Rows are points. Examples show where two turns around zero, p and q, send a point. Write where each new point lands after one turn and then the other. Backwards means that the second turn is done in reverse. Each puzzle has new turns, and all numbers are rounded.

Turn p:
[-26  44] -> [29 42]
[ 21 -35] -> [-23 -34]
[ -4 -17] -> [-17  -3]
[9 8] -> [11 -5]
Turn q:
[13 32] -> [-30  16]
[-42   1] -> [ -6 -42]
[ -7 -25] -> [ 24 -10]
[ 25 -32] -> [35 21]
[10 24] -> [-23  13]
Where do these land?
q, then p backwards: [-30 -19] -> [36  1]
p, then q: [ 8 34] -> [-3 35]
p, then q backwards: [-38   4] -> [35 16]
q, then p: [ 34 -14] -> [37 -3]
q, then p: [26 -4] -> [26  4]

Turn p:
[ -6 -14  12] -> [18  0  8]
[-30  16   4] -> [-3 34  5]
[  5  -1 -55] -> [-48 -18  21]
[-19  17  27] -> [ 16  31 -12]
[ 50 -18  12] -> [ 16 -47 -22]
Turn q:
[18 31 16] -> [37 -8  9]
[-40 -18 -10] -> [-34  28   8]
[ 13  25 -15] -> [ 26   8 -17]
[ 37 -49  29] -> [-25 -63   2]
[-24  20 -23] -> [ 5 38 -6]
[-5 -9  4] -> [-10  -2   5]
Where do these land?
q, then p: [ -6 -13  -2] -> [ 1 12  9]
q, then p: [-9 62 -1] -> [-11 -22 -58]
p, then q: [-12 -40   3] -> [  4 -38  17]
p, then q: [ 19 -35 -19] -> [-32 -26  15]
q, then p: [ 9 26 20] -> [ 15 -23 -20]

Turn p:
[-14 -12  25 -30] -> [ -7  23  21 -30]
[ 37  21 -16   6] -> [ 28  -6 -34  11]
[  4  16 -31   1] -> [ -7 -17 -30   3]
[-13  -4  25 -12] -> [ -6  22  18 -10]
[ 33 -12 -29  22] -> [ 28 -38 -12  14]
[-53  -4  62  -1] -> [-35  51  53   4]
[  5  -5 -36  14] -> [ -2 -35 -15   8]
Turn q:
[ 2  6 24 30] -> [ 11  28 -10  23]
[  3  29 -34 -29] -> [  9 -29 -16 -41]
[ 35  18 -12 -32] -> [ 34 -35   5 -17]
[-25 -40  -2  40] -> [-47  18  -5  36]
[-15 -14  25  -9] -> [-7 20 26 -1]
Where do these land?
p, then q: [ -2  11  -4 -27] -> [ -2 -13   0 -27]
q, then p: [  0 -16 -16  14] -> [-16 -15  12   9]
p, then q backwards: [-31 -15  19 -35] -> [-43  -5   8 -29]
p, then q: [-16 -11  64   6] -> [48 47 -4 -6]
p, then q: [-18  44 -17  -2] -> [-30  -3 -35 -20]
p, then q: [ 40 -21 -12  30] -> [  7 -21   9  50]
q, then p: [ 29   9 -34  14] -> [  9 -46   8  -4]

Turn p:
[ 19  20   4 -14] -> [  9  -8 -28   5]
[-20  15 -79   6] -> [14 39 24 68]
[16  4 29 15] -> [-15 -29  -9 -13]
[-29  21   4  24] -> [ 13 -25  30  12]
[  4 -20   3   8] -> [-18   6   5 -10]
[ -8 -55  15 -12] -> [-19  30  13 -45]
[ 19  15  23 -26] -> [ 14 -11 -35 -16]
Turn q:
[-28 -17   7  -7] -> [ -8 -26  -8  19]
[-21  -1  43  12] -> [ 10 -45  -2 -17]
[-33 -16  51  14] -> [  8 -63   2  -7]
[ 51   6  -4 -14] -> [34 40 10 -4]
[ 25   1 -29  16] -> [-11  33  23  -4]
[ 12 -14 -35  -8] -> [-10  29   9  25]
[ -5  39 -33 -15] -> [-22  34 -34  -9]
Where do these land?
p, then q: [ 13   8  20 -37] -> [ 0 40 -5 19]
p, then q: [ 21 -34 -30  26] -> [-34 -31 -24 -22]
q, then p: [-36 -27 -46  29] -> [ 15 -19  63 -19]
p, then q: [ -8  43  15 -19] -> [16 28 35 15]
p, then q backwards: [ 9 17 14  8] -> [-19  -4  15  -2]
p, then q: [ 0 -8 29 -7] -> [ 11   6 -14  25]

Turn p:
[-19  41  17  21  17  -7] -> [ 12  18  17 -31  24  29]
[24 45  4  8 20 16] -> [ 41 -18  14  -7  22  24]
[-46 -22 -33   7 -24  -8] -> [-42  38 -18  26  -5   9]
[ 37   5 -15  45 -11   8] -> [ 24  -8 -29  14  45 -13]
[-21  12  14 -32 -18  11] -> [ -2   1  -6 -12 -38  25]
[ -7 -56  24 -17 -29  15] -> [ -9  12 -28  -1 -49 -41]
[-17 -30  -4 -18  17   4] -> [-13  13  21  14 -24 -17]
[ 48   6  -7 -14  29 -39] -> [-10 -55  30  -3  26 -16]
Turn q:
[ 10   4 -14   3   3  -1] -> [-3  2 16 -5  7 -2]
[-29  -5  28 -11 -25 -12] -> [ 27 -11 -30  10 -26   1]
[  8   5 -16  39 -10  32] -> [ -2  -2   9  24  46 -15]
[ 45  27   0  17 -14   5] -> [  2 -13  37  17  25  29]
[-33 -25 -25 -62  16  -2] -> [-24  10  -6 -22 -59 -42]
[-40 -18  14 -47  34  21] -> [-43  -3 -42 -13 -40 -22]
[ 52 -21  -4  22  -1 -21] -> [ 9 41 31  6 16 33]
[-12  31  17  39  -4 -22] -> [ 34 -22 -14 -16  31  19]
Where do these land?
q, then p: [ -1  22  -4   7 -19 -19] -> [ 11 -19  -2  -2  -7 -27]
p, then q: [ 16  25 -23   0  12  19] -> [-19  18  -2  16  27  14]
q, then p: [-42 -49  -3  -6  27 -25] -> [-28 -39  -5  16   6  55]
p, then q backwards: [ 25  12  -4 -41  -1  -1] -> [  0  37  14 -25 -16   1]
q, then p: [-20 -23  68  76  24 -28] -> [ 44 -27  41  84  21  29]
q, then p: [ 25   1  -8  -8 -27  16] -> [ 12  18 -13 -25  14 -16]
p, then q: [ 21   3 -25 -10 -16  10] -> [  4  27   2   8  24 -14]
p, then q backwards: [-24   9  -1 -18  -1  28] -> [ 17 -17  17 -17 -13 -21]

Turn p:
[ 22 -11   2  -1  -3  32 -13 -22] -> [ -8 -20  30 -15 -13  -8  17  13]
[ -6   0   7 -26  -5 -29 -15 -15] -> [ 26  12   3  25  -9 -23   2  -6]
[  3  30 -19  -1   1   2  10   8] -> [  6   1 -25  -6   3  18  19   3]
[-17  11   9  11 -10  11   9  -4] -> [ -4 -18 -12   1 -13  11 -12  -2]
[  7   6  14  12  -4 -27  14  15] -> [-15  16 -21   4   4  -7  -5 -24]
[ -6 -11   3  -4  21 -21  -3  18] -> [  8  17   1   3  26  -7 -14 -11]
[-12 -12  13  11  -7   3 -26   3] -> [ -9 -18   9  18   8 -14 -15   7]
[ 12   2 -11   0 -17  -5  14   8] -> [-14  16  -7   3  -8  10  12   1]
[  9  10 -39  -3 -15 -19  13 -20] -> [  7  30 -21  -4 -23   0  18  25]
[-16 -15  12 -11   2  29 -12  -1] -> [  6 -24  29   6   1  10 -12   3]
[ 4 -9 10 12 35 24 10 11] -> [ -4 -13  13 -34  23  10 -12 -11]
Turn q:
[  1  15 -30   7   2  19  20   7] -> [-6 -8  3 19 36 14  5 -4]
[ -5  -1  -4   8  -4 -33 -33   3] -> [  0  16  -7  -1 -33  10  26  11]
[-24  -2 -38 -30   4  25  -9 -12] -> [  3   1 -46  12  23  24 -18  11]
[ 30   0   1   0  -3 -15   7  -5] -> [ -7  -6  13  -3   1 -21  12  19]
[ -8 -16  12   3 -29  -6 -12   0] -> [ -2   2 -14 -27 -14  -4  12 -14]
[-12  13  29  14   4   2  17 -20] -> [ 21  10  28 -20   5   2 -15  -8]
[ -9  -7  -5  14  26   1   3 -18] -> [17 26  4 14  8 -4 -8  1]
[ 10   2   7   8 -14  -1   6   6] -> [-5 -9 10 -9  1 -6 11 -7]
[  2  -5   4 -20   1  -1   8  30] -> [-29 -15  -1   6 -10   0 -13  -6]
[15  1 22 -4 13  7 -7  8] -> [  7 -16  10   7 -16 -14 -11  -2]
Where do these land?
q, then p: [-10   1  11   2 -28  -1 -14  10] -> [  8   8  17   3 -25  13   4   7]
p, then q: [-5 97 -4 10  3 -6 -8 -7] -> [-39  21 -29  28  65 -31  23  17]
p, then q: [ -6 -15   1   4   9  10  12   6] -> [ 12 -10  -9   0 -11   3 -13  -1]
p, then q: [  1 -11  -5   0 -11  11  -2  -6] -> [ -5  -5   2  -8  -8   3  -2 -16]
q, then p: [-19 -22   1  15   4 -14  -2   3] -> [ 11 -10 -24   3 -19   2  11   2]
q, then p backwards: [ 15 -13   7   0  12  11 -11 -11] -> [ -8   5   4  -2   4 -17 -15 -18]
p, then q: [-10  -7 -10 -17  11 -14  -6   1] -> [  7 -13  18  12  -6  -5   9   9]
p, then q: [  6  -2  13 -17   9  11  16  -4] -> [ 12 -10  -1 -19   5 -13 -11   7]
q, then p backwards: [ -5 -10 -17   6 -19   5  -1   3] -> [14 19 -1  6  3 -5  4 14]
p, then q backwards: [ 17 -20   5  -3   2 -13  17 -11] -> [ -9 -17  19  11   1 -19   9  -2]
q, then p: [18  1 -1  0  9 -1  1 17] -> [-13   3  -4   3  -2  -6 -21  -1]
